Every row gives one point. The points of each table are mixes of a few directions, plus a little noise. Count the directions of each table, and those that both share. Where both have some left over, give the other angles between the two spaces (their principal angles), to ten degrees, smallest first.
In the rows, 128 means zero.

First (7 x 2):
[[139 177]
 [132 143]
 [105  32]
 [139 175]
 [118  86]
 [125 110]
 [139 172]]
Second:
[[121  99]
 [141 183]
 [123 104]
 [118  85]
 [118  86]
 [148 214]]
Directions: first 1, second 1, shared 1

First:
[[136 136 170 158]
 [146 125 106  87]
 [144 135 146 104]
 [148 108  66 178]
 [ 66 136 151 112]]
Second (8 x 4):
[[121 181 118 127]
 [130 109 132 128]
 [132  95 134 129]
 [137  55 142 129]
 [132  93 135 129]
 [133  89 135 129]
 [125 153 123 128]
 [113 249 105 126]]
Directions: first 3, second 1, shared 0; angles 80

First:
[[107  89 102  94 138   7 155 166]
 [140 150 143 146 123 196 113 106]
 [132 137 134 135 126 154 123 120]
 [113 100 109 103 135  38 147 156]
 [139 149 143 147 123 197 113 105]
 [118 109 115 111 133  67 141 147]
 [132 134 132 133 127 148 124 123]
 [138 146 140 144 125 183 117 111]
 [142 155 146 152 122 216 108 100]
 [119 110 116 113 132  73 139 146]]
Second (10 x 8):
[[ 96 188  92  93 167 116  30 197]
 [155 113 159 163 109 180 167  86]
 [118 149 116 116 137 130  96 143]
 [139  99 140 138 113 118 170 104]
 [127 130 126 129 147 103 120 165]
 [112 118 111 102 106 110 136  96]
 [132 103 132 130 120 102 161 120]
 [169 109 175 182 109 202 181  79]
 [124 119 122 122 139  88 131 154]
 [108 154 107 104 131 132  87 133]]
Directions: first 1, second 3, shared 1

First (11 x 11):
[[170 146 114 115 136 170 162 125 147 142 134]
 [ 68 133 149 139  99  89 128 108 120 113 108]
 [194 175  90 162 155 191 169  87 149 125 118]
 [ 88 144 102  93  68 125 111 126 100 116 117]
 [131 113 112 117 132 122  93 149 108 125 139]
 [147 117 148 138 112 135 127 135 156 135 126]
 [108 149 141  99 103 136 179 115 142 139 121]
 [121 105 142 130 127 109 105 144 127 129 132]
 [117 125 138 121 157 115 146 129 123 134 136]
 [140 109 111 132 149 121  88 147 108 122 141]
 [125  92 161 161 169  93 102 141 131 127 136]]
Second:
[[137 112 143 124 137 125 131 121 118 109  90]
 [138 115 139 132 126 123 133 115 111 129 111]
 [102 165  96 123 125 140 116 159 169 140 185]
 [123 133 125 123 133 131 125 136 137 120 127]
 [141 115 136 139 117 119 134 109 102 146 127]
 [127 127 130 124 134 129 127 132 132 117 116]
 [143 104 150 127 135 122 134 113 108 110  82]
 [149 101 151 134 127 118 138 104  94 127  93]
 [ 85 195  69 128 113 148 108 175 190 168 249]
 [135 114 141 126 134 125 132 121 117 116  99]]
Directions: first 5, second 2, shared 0; angles 70, 90

First (8 x 12):
[[ 94 146 111 117 134 103 145 106  69 151 150 122]
 [209  93 204 189 150 119  53 160 192  78 113  65]
 [ 41 170  71  88 127  92 183  80   7 184 168 142]
 [105 137  97 102 114 146 158 124 127 142 124 165]
 [114 130 100 102 111 157 156 131 148 135 116 170]
 [154 118 158 154 141 113  98 134 135 113 130  94]
 [167 109 154 146 128 145 103 150 184 102 109 121]
 [139 120 127 125 120 148 129 139 161 119 115 144]]
Second (11 x 12):
[[ 82 137 104 120 121 130 158 110 106 147 118 147]
 [ 51 128 134 173 138 100 143  89  84 145  99 102]
 [ 58 116 201 234 118  97 109 147 197  66  81 133]
 [100 147 112 107 102 135 154 147 148 117 140 188]
 [125 139 132 126 125 114 126 135 121 121 147 135]
 [132 107 137 148 130 149 123 126 162 124  89 120]
 [204  96  92  89 161 171 118  88  91 185 104  61]
 [165 133 108  83 103 167 139 166 185 112 140 189]
 [207 123 163 129 137 120  81 163 157  97 160 106]
 [156 108 132 137 148 136 111 110 118 143 108  82]
 [129 176  92  63 126  87 145 127  38 151 221 145]]
Directions: first 2, second 4, shared 2

First (8 x 18):
[[122  93 121 112 129 128 154 142  74  74 186 177 134 142 138  60 162 104]
 [110  88 191 115 123 104 117  85  47  68 125 138 140 155 177  85 170 107]
 [ 85 100 151 112 119 106 135  81  72  86 142  70 139 149 133  48 117 125]
 [176 146  98 142 138 177 130 158 198 167 123 143 118 115 105 205  97 133]
 [164 142  58 125 177 142 124 117 158 114 168 179 154  70 125 190 139 103]
 [ 89 124 203 114  75 109 128 129 122 129  70  89 105 149  97  95  80 137]
 [107 191 122 146 103  96 111 172 192 218  62 104 102 106  95 165 108 171]
 [169 139  81 157 158 164 124 140 161 169 149 127 130 135 153 177 151 144]]
Second, 10 rows:
[[110 121 136 122 126 119 128 103 111 114 130  96 134 133 131 103 119 127]
 [ 57  96 160 107 123  91 126  28  59  73 129   7 152 147 135  31  93 128]
 [ 99 118 141 120 126 113 127  89 102 107 129  81 137 136 130  90 114 129]
 [101 115 140 122 127 114 127  92 103 108 129  85 136 135 129  94 117 128]
 [142 132 122 132 129 134 129 147 141 139 127 149 124 124 128 146 134 129]
 [188 154 101 145 132 161 131 210 186 173 126 229 109 112 122 209 157 128]
 [ 75 105 152 113 124 101 126  54  75  87 130  38 147 142 133  58 102 128]
 [193 158  98 147 133 162 131 219 192 178 127 238 106 112 123 216 161 127]
 [192 156  99 149 133 162 131 216 192 178 127 236 107 110 122 215 159 127]
 [120 127 131 125 128 125 128 118 121 124 129 118 130 130 128 118 124 129]]
Directions: first 6, second 1, shared 1

First (11 x 24):
[[195  46 158 146  98 123 154 126 105 153 108 168 148 188 160 117 152 158
  152 117 122 172 105 111]
 [ 88 200  92  97 153 127 100 134 144 112 167 106 119  81 106 131 105 114
  119 139 136  90 146 143]
 [104  44 197 216  95 142 169 103 117 130   9 111 114 157 127 139 150 109
  109 110 110 166 114 127]
 [148 130 180 137 150 127 166 118 162  95  84  89 118 115 182 168 171 109
   80 125 111 136 154  53]
 [106 114  69 125  96 131  86 140  83 171 173 179 140 148  63  78  79 152
  189 129 147 123  94 220]
 [175 125 108  94 127 118 120 141 120 143 177 160 147 147 144 115 128 155
  151 130 134 132 122 121]
 [130 205 143  91 181 122 139 127 181  79 139  72 114  74 172 172 154 102
   71 138 120 100 175  53]
 [ 95  95 121 162 101 136 119 124 102 147 103 142 126 142  88 108 107 128
  149 123 132 136 107 180]
 [135 137  91 104 122 124 104 140 112 145 175 156 139 134 109 106 108 145
  157 133 139 122 115 159]
 [187  88 113 110 109 119 126 139 104 157 164 179 153 172 140 103 129 166
  167 126 133 150 106 134]
 [ 46 221 132 126 176 137 122 117 177  76 106  46  91  45 116 169 124  73
   65 137 123  82 172 106]]
Second, 11 rows:
[[128 148 108  90 140 138 110 135 127 142 146 143 116 115  87 115 110 145
  113 141 158 127 148 135]
 [105 161  75 103 130 249  17 130 192 100 163 133 128 137  59 113 130 146
  115 120  99 192  84 196]
 [126  97 190 154 139 111 173 104 110 136  54 109  94 121 128 172 136 102
   66 112 142 136 164  54]
 [ 92 183  63 119 126 217  34 140 200  78 185 112 152 126 107 102 136 135
  159 131  77 153  71 219]
 [154 127  95 116 115 133 103 140 131 128 183 152 158 152 147 108 131 148
  176 127 110 134  93 159]
 [138 136 141 127 139 100 150 126 122 125 130 118 127 119 156 147 133 116
  120 125 128 111 142  92]
 [158 132 157 115 151  79 168 120 108 135 129 122 116 115 165 169 133 112
   97 118 140 106 164  44]
 [158 106  79 131  92 149  87 145 131 129 192 167 178 178 149  84 134 161
  213 125  93 150  59 201]
 [102 120 155 164 124 110 161 121 126 118  85 101 122 117 145 136 134 107
  123 130 121 112 136 123]
 [100 130 163 140 138  63 200 127  97 143  75 105 104  90 130 128 112 111
  108 151 170  75 183 103]
 [146  67 181 151 118  60 208 120  65 173  67 145 111 137 135 133 118 128
  116 130 170 112 166  81]]
Directions: first 3, second 5, shared 2; angles 30

First, 10 rows:
[[159  89 172  67 152 122 125 154 149  48  93 139 133 142 120 110 115 131
  135 162 155  99 120 145 167 128  85 107  64 129  34 180]
 [ 66 201 128 145 113  83 141 119 210 167 185  73 138 119 136 150 108 149
  153 100  92 172 176 142  66 141 140 165 127 149 145 108]
 [121 147  84 147 155  47  77 187  64 158 138 138  96 184 124  92 169 135
  154 106 115 104  80  84 224 112 161 176 121  89 147 171]
 [115 134 133 137 110 139 148 119 104 110 138 159 131 152  99 126 135 121
  142 110 161 123 150 141 114 152 123 122  86 164 118 117]
 [128 133 106 150 126 136 120 118 122 171 132 113 124 106 147 136 131 127
  112 126 103 140 116 113 119 115 148 133 182 108 176 109]
 [132 129  92 170 117 158 123 104  97 191 131 123 123  98 147 141 139 119
  101 120 103 142 112 107 111 113 160 128 209 106 210  88]
 [161  80 169  97 116 209 163  87 154  79  94 140 151  87 129 147 100 115
   98 161 154 128 148 160  79 135  91  73 127 151  94 108]
 [108 163  88 153 146  55  88 168 104 177 151 112 105 158 137 110 153 140
  148 105  97 126  99  93 183 113 163 177 145  94 163 151]
 [147 100 165  99 121 182 155  97 174  93 107 120 149  88 136 147  98 124
  106 156 136 136 149 156  80 131  98  90 130 143  98 114]
 [142 105 143 115 124 149 139 127 102  88 112 162 131 145 106 120 132 118
  130 132 164 109 132 139 137 140 111 108  88 148  96 135]]
Second (9 x 32):
[[135 134 157 101 133 132 132 124 185 109 128  99 137 103 140 135 108 137
  129 150 124 139 135 144 106 129 114 122 126 128 100 136]
 [130 121 119 135 128 132 126 126 115 137 124 132 126 127 131 129 131 125
  121 125 123 126 123 122 132 123 131 127 140 122 140 123]
 [142 119 121 133 130 143 122 124 114 138 119 130 125 117 135 128 133 124
  117 136 126 126 113 120 133 121 135 123 153 115 145 123]
 [147 185 190  87 125 120 125 147 169  59 155 114 128 133  99 104 137 142
  187 161 195 129 122 159 119 172 125 135  54 159  58 164]
 [116  96 100 144 131 131 132 116 123 163 112 127 132 119 148 145 115 123
   93 114  85 131 137 116 125 102 124 123 169 111 159 109]
 [180  95 139 110 142 184 116 106 159 143  94  91 132  51 176 142 111 126
   83 180 100 139  92 121 113  97 129 100 221  80 154 118]
 [169 104 125 126 136 170 115 114 122 145 104 115 126  82 156 133 128 122
   97 159 115 130  93 115 129 107 138 110 198  92 160 119]
 [ 32 109  67 173 117  59 156 130 104 173 141 162 135 202 112 148 112 125
  118  36  73 125 203 118 132 116 110 152  84 159 144 105]
 [101 190 134 142 110  80 128 164  61  86 174 182 111 219  54  87 177 128
  207  91 212 105 135 137 163 185 145 161   7 185  92 154]]
Directions: first 4, second 3, shared 2; angles 60

First (10 x 32):
[[ 72  71 169 157 140 174 186 188 206  81 105 112 102 176  92 116 173  97
  159 135 121 118 161 183  92 136 141 102 116 153 128 138]
 [186 201 112  99 144 136  78  57  80 208 110 117 117  56 168 139  86 136
  125  91 117 164 105 129 171  61 140 154 117  88 158 109]
 [115 104 118 137 112  79 148 130 115  97 165 145 152 169 112 102 137 142
  103 156 129 114 138  78 114 180 100 145 124 137 102 141]
 [174 189 121 101 144 168  73  93 105 194  92 113 109  50 166 166  93 125
  146  87 128 152 100 165 164  55 158 121 135 102 163 106]
 [122 115 123 131 118 112 132 139 125 109 142 137 139 143 122 127 132 133
  120 140 135 116 128 112 121 152 120 125 136 137 116 133]
 [151 150 107 122 125  69 130  64  79 152 162 137 146 136 135  85 113 151
   91 137 112 145 135  62 142 141  97 183  99 103 121 132]
 [129 123 119 126 117 113 120 138 118 115 141 138 142 132 128 136 125 135
  121 138 138 116 120 113 125 149 122 121 143 136 117 130]
 [136 145 136 123 141 160 119 121 137 152 104 114 110 103 137 138 123 117
  144 108 123 141 125 159 137  91 145 124 123 119 147 120]
 [ 78  64 141 152 111 118 169 194 168  55 147 141 141 192  93 122 164 122
  129 163 140  93 145 124  89 192 116 103 143 166  99 145]
 [119 118 136 130 127 152 125 157 147 116 115 125 122 123 126 150 133 119
  144 125 136 119 123 156 123 124 142 102 144 140 130 126]]
Second (10 x 32):
[[134 135 124 125 128 122 124 118 119 135 130 129 130 124 131 126 123 131
  124 127 128 131 126 121 133 125 125 135 127 123 128 126]
 [ 86  90 163 153 147 153 190 141 184 110 114 109 101 175  98  87 162 106
  144 131 103 139 170 156 105 124 128 141  88 130 132 139]
 [130 134 130 130 136 120 142 101 124 142 130 123 123 134 127 101 129 128
  121 125 113 143 141 117 131 119 121 154 104 114 132 130]
 [198 187  64  81  88  91   7 127  34 147 151 166 179  41 181 222  66 166
  107 126 186  95  42  87 166 142 134  83 219 137 115 108]
 [131 132 128 128 131 123 131 116 124 135 130 127 127 128 129 119 126 130
  124 128 123 134 131 124 131 125 125 138 120 122 130 129]
 [110 110 141 137 132 142 148 145 152 113 121 124 120 144 117 124 142 119
  138 130 125 125 139 145 117 130 132 122 123 135 128 131]
 [ 95  98 157 149 144 148 179 140 175 112 116 112 106 165 104  94 156 110
  140 130 107 136 163 152 110 125 128 138  95 130 133 137]
 [197 194  73  88 104  80  37  82  33 171 153 154 167  57 176 174  70 164
   97 121 156 122  71  72 170 128 122 129 173 112 124 112]
 [106 109 147 141 137 141 160 136 157 119 120 118 114 152 113 107 146 116
  137 130 114 133 150 143 115 127 128 134 108 129 131 134]
 [ 92  90 153 146 133 158 163 172 178  95 113 119 113 158 106 125 156 109
  148 133 126 119 145 164 104 135 137 106 126 147 126 135]]
Directions: first 3, second 2, shared 2

First, 10 rows:
[[157 157 145 122 122 114 110 136 145 109 163 139 140 106 113 139 120 143
  116 124 121 119 123 149 152 134 131 146 170 147 134 118]
 [ 79  93 172 121 126 154 144 146 166  97 138 147  82 127 137 114 148 117
  144 121 118  91  95  72 171 159 126 156  91 120 177 181]
 [ 92 125 162 168  89 214 146 123 139  67 103 123  73 158 118  85 180 118
  114 119 169 200 125 101 155  80 132 138  94  59 164 156]
 [213 165 124 118 162  66 162 134  93 110 181 101 214 131 141 173  34 184
  165 115  79 124 124 139 118  72 150 124 145 164  69  83]
 [112 135 149 120 112 134  99 137 165 119 145 154 102 101 112 121 155 120
  106 132 134 104 119 134 160 167 122 148 157 138 164 145]
 [ 79  90  51 147 116 158 112  92  81 215  24 110 105 159 134 100 187  73
  102 153 185 175 176 153  46 133 109  75  90  88 106 118]
 [ 81  88 116  84 145  94  90 141 166 192 127 165 101  90 131 137 151  92
  125 145 112  30 117 125 132 240 105 137 140 176 158 155]
 [155 148 114 144 125 129 134 119 103 124 120 111 150 142 125 130 116 141
  125 127 137 168 144 146 110  84 134 114 133 115 101 102]
 [174 138  28 146 144  99 135  85  32 212  59  79 195 164 141 141 101 126
  125 144 150 199 191 188  19  64 129  56 120 115  33  56]
 [139 141 214 107 135 122 149 169 189  37 218 152 120 104 126 143  92 166
  155 104  79  69  68  76 220 141 139 188 139 156 173 165]]
Second (10 x 32):
[[154 127 149 167 130 120 103  99  86  76 135 114 117 147 109  72 151 119
  104 141 148 163 146 144  86 125 174 153 162 134 114 121]
 [134 157 149  99 128 137 172 132 109  97 161 132 132 119 167 122 128 139
  150 122 138 157  81 127 159 103 121 152 144 128 116 120]
 [211 189 147 115 106 102  56  95  53  91 183  78 169  90 125  70 141 144
   62 155 164 240 115 132  34 167 224 171 200 122  85 142]
 [ 72  54 108 178 161 112 134 125 160 153  67 168  77 176  95 131 144  85
  153 129 109  16 182 167 148 134  81 102 113 170 149 101]
 [111  80 109 160 135 135 134 157 202 165  88 121 141 156  85 200  68 152
  153 101  66  53 173  80 148 108 108  77  37 109 164 149]
 [ 66  73  98 119 135 139 139 161 209 205  80 152 113 130 117 196 106 120
  155 111  84  29 144  92 169 153  71  83  50 124 174 157]
 [112 148 150  84 122 129 116 107  80 113 159 144  95  94 172  60 198  93
  108 155 179 169  76 143 112 185 143 179 191 143 120 138]
 [188 179 132  91 136  86 133 126  91 114 185 116 180 100 152 137  94 158
  131 131 122 158  99 147 119 122 149 149 180 157  85 103]
 [155 136 168 146 119 141 128 123 108  65 155 100 134 138 125 101 121 147
  121 123 128 177 116  88 110 108 177 153 118 105 126 151]
 [ 80 136  71 118 106 176 166 150 184 205  68 152 123 132 131 195 129 125
  145 110 137 118 144 158 193  75  33  64  88  89 147 100]]
Directions: first 4, second 6, shared 3; angles 70

First (10 x 32):
[[170 123 136 173 146 106  98 151 161 174  92  97 110 133 137 152 138 123
  103 104 118 171 148 156 157 153  95  83 113 148 134 156]
 [124 145 120  67 111 139 161 120 101  98 155 163 149 120  97 124 135 129
  153 138 115  73 134 113 147 129 115 132 129  99 123  95]
 [100 149  96  98 139 139 140 102  93  93 164 147 150 134 105  96 127 115
  136 107 132  64 131 128 105 109 149 142 139  98 137 136]
 [119 116 165 107  71 155 145 151 141 112 106 150 113 130 128 151 115 155
  133 194 125 152  76  77 135 119 102 161 120 139 112  50]
 [125 141 103 115 154 119 133 109 106 121 155 131 146 124 117 109 136 114
  137  96 127  90 158 149 125 129 145 117 136 110 135 159]
 [194 109 173 167 113 108 106 179 185 188  64 101  95 125 142 187 139 142
  108 144 106 211 134 136 191 171  59  78 100 165 119 112]
 [111  64 208  99  69 129 180 137 144 130 130 146 123  73 197 161 112 179
  191 249 143 219 104  76 129 136 177 194 144 175  76  59]
 [157 131 129 148 137 117 111 143 145 152 106 113 118 134 123 143 136 123
  112 110 118 143 140 144 152 144  98  96 116 134 133 140]
 [106 162  63 202 183 134  61 111 125 126 118  91 117 185 107  84 120  89
   58  35 145  92 114 164  69  92 134 111 126 112 175 205]
 [ 74 139  87 104 157 133 145  77  79  86 190 142 161 122 128  74 121 112
  151 103 151  65 141 136  71  97 205 166 157 101 135 167]]
Second, 8 rows:
[[ 83 123 144  38  77 159 192 108  90  68 174 184 154 105 121 118 118 151
  183 200 132  84 101  72 115 107 158 194 145 108 103  53]
 [117 126 134 100 110 138 147 123 118 110 140 146 136 121 124 126 125 135
  144 151 127 115 119 111 128 123 133 146 131 122 120 101]
 [116 128 148  69  83 149 167 133 114  96 141 166 138 117 113 137 126 146
  158 181 120 107 106  87 143 124 116 156 129 117 111  61]
 [152 130 107 207 183 101  73 131 153 174 101  76 112 145 142 124 135 105
   84  61 133 160 156 181 120 137 126  82 122 144 150 209]
 [158 130 110 203 176 103  75 137 156 175  97  80 111 146 139 131 135 107
   85  65 130 161 153 176 128 141 117  80 119 145 149 200]
 [ 94 123 131  83 108 143 163 109 100  92 164 157 145 113 130 111 121 138
  161 162 136 103 116 101 108 112 164 171 143 117 115  99]
 [142 132 148  95  92 142 146 148 133 119 117 150 125 126 110 150 131 141
  136 161 112 125 111 102 160 135  87 128 116 123 119  73]
 [161 131 101 227 196  93  59 135 162 188  93  63 106 151 146 126 136  99
   72  44 134 169 163 194 121 142 124  69 119 149 157 229]]
Directions: first 4, second 2, shared 2

First (9 x 32):
[[ 94 140  97 128 159 140 187 133 126  72 135 146 124 130 120  89  94 135
   80 137 221 115 152 118 102  84 148 127 116 145 125  88]
 [139 148 130 135 106 119  87 101 163 156 109 124 107 119 115 144 112 105
  129 131  78 123 158 136 123 139 114 140 143 122 104 172]
 [136 132 116 105 112 123 174 135  91 123 143 143 137 123 129 100 167 154
  119 104 142 148 139 141 132 144 140 118 129 125 134  92]
 [169 140 144 119  75 109  76 105 138 191 114 120 118 115 122 153 164 118
  159 111  22 147 147 153 145 180 109 136 152 109 114 174]
 [134  75 154 107 143 134 173 183  43 119 166 123 181 146 163 122 208 179
  168 108 154 156  41 122 165 149 140  99 107 122 183  58]
 [ 84 139 118 178 180 143  80 110 212  91 101 114  97 137 114 150   7  75
  101 183 172  73 137  92  90  57 119 150 120 149 104 177]
 [114 160 107 145 131 129 113  98 180 117 106 132  96 120 105 123  66  98
   94 145 139 106 180 125  99 101 125 145 135 136  96 159]
 [180 116 151  89  69 109 132 137  67 186 144 130 152 120 142 131 237 164
  173  81  43 177 111 162 169 207 123 113 142 103 146 114]
 [101 102 136 147 174 143 127 150 133  97 132 117 140 144 140 137  97 126
  132 152 178 109  84 101 124  92 131 124 109 140 146 115]]
Second (9 x 32):
[[144  93 156 118 119 117 104 129 115 170 125 103 155 147 158 151 154 128
  156 129  86 147  82 129 163 145 106 117 130 128 148 161]
 [140 111 128  87  98  94 149  69 135 191  95 104 148 157 170 107 126 108
   81 130 103 169 150 149 166 120  82 106 145 157 123 218]
 [140 135  93  85  98 117 202 145  86 128 154 143 160 128 119  82 162 166
   95  94 183 146 170 156 132 144 155 135 133 128 141  82]
 [134 174 112 136 114 139 145 135 115  95 141 168  90  89  89 110 157 146
  133 104 119 125 170 139  96 153 157 134 131 106 106  67]
 [143 165 146 132  96 111  97  43 158 166  76 140  62 107 136 127 141  90
  115 129  11 161 171 143 130 145  81  99 151 130  74 205]
 [112 151  91 128 139 141 173 156 122  79 152 151 129 117  96  99 109 147
  101 120 210 105 165 128  96 112 168 148 121 127 128  65]
 [ 95  92 147 180 197 161  73 190 152  81 147 105 146 143 123 181  70 120
  175 168 183  70  46  80 113  89 146 150 100 125 159 101]
 [129 130 130 117 116 112 128  81 148 156  99 119 118 137 146 119 113 105
   99 136 102 146 149 135 139 117  97 114 139 145 111 188]
 [115 101 149 170 174 160  81 204 121  86 163 120 145 127 113 177 121 143
  197 142 156  84  49  94 116 127 159 149 104 106 162  65]]
Directions: first 3, second 4, shared 2; angles 30

First:
[[116 146 108 122 135 112 139 121 134 150 122 133 112 132 147 141 122 111
  124 124 125 130 131 125 121 119 106 130 152 112 132  98]
 [130  99 165 119 139 141 123 134  84  99 129 100 154 133 107 101 156 143
  155 148 119 135 114 119 156 124 147 126 102 150 122 142]
 [125 123 109 118  98 101 134 114 145 100 104 126  86 140 146 224 139  72
   87 155  96 125 161 121 123 150 127 136 142 102 138 124]
 [116 158 166 132 157 102  97 123 111 130 144 138 139 138 136  98 116 122
  110 146 136 119 100 127 133 130  85 113 102 110 113 110]
 [101 165  88 135 157 135 157 130 150 175 119 141 119 124 136 101 103 151
  133 110 152 128 122 135 119  92 111 112 192 132 137 109]
 [110 155 128 111 134 123 138 132 105 156 150 134 135 127 137  91 129 112
  159 109 131 134 105 127 136 101  95 133 127 132 140  72]
 [114 135 136 132 174 127 130 126 114 146 118 116 140 135 128  91 123 156
  133 140 139 130 112 124 138 112 117 110 149 126 114 125]
 [103 154 148 132  99 124 124 135 125  81 141 148 118 130 112 143 130 102
  104 153 128 112 120 139 142 124 119 116 113 150 153 137]
 [239  18 104 150  59 186 111 135 187 118 127 115 150  93 104 163 134 185
  146  67 124 139 190 132  84 199 249 176  73 138 104 235]]
Second:
[[122 137 150 145 113 127 110 129 140  86 129 142 123 131 112 144 123 124
   91 155 134 112 129 138 132 143 134 113 110 136 132 165]
 [136 126 142 135 123 121 110 126 133 120 133 135 128 129 130 133 123 124
  112 133 127 123 127 129 125 141 123 129 109 119 124 138]
 [172 108 126 110 145 106 104 117 121 195 148 120 144 125 165 104 125 122
  159  79 118 147 126 110 102 148 104 162  92  79  93  76]
 [ 74 156 138 156 103 154 151 141 141  32 107 143 106 133  78 165 129 134
   76 197 143  99 130 153 161 110 156  82 164 191 170 206]
 [125 121 105 113 142 136 155 129 116 162 122 114 130 126 138 113 134 133
  165 108 126 143 128 120 130 106 128 138 155 130 130  97]
 [173 128 188 151 108  92  46 114 151 100 158 157 134 127 137 145 110 109
   65 141 127 109 126 131 101 198 109 134  30  82  91 158]
 [108 134 118 129 127 142 148 135 126 113 118 128 121 130 115 132 131 132
  128 142 132 125 129 133 142 112 137 117 154 153 146 140]
 [112 115  61  90 161 153 201 131  97 209 110  89 133 125 147  91 147 144
  220  77 122 164 130 110 136  65 131 148 209 144 143  56]
 [130 126 124 124 133 128 130 128 126 138 130 125 130 128 132 126 130 127
  135 121 127 131 128 126 127 126 126 132 129 125 125 119]]
Directions: first 6, second 2, shared 2
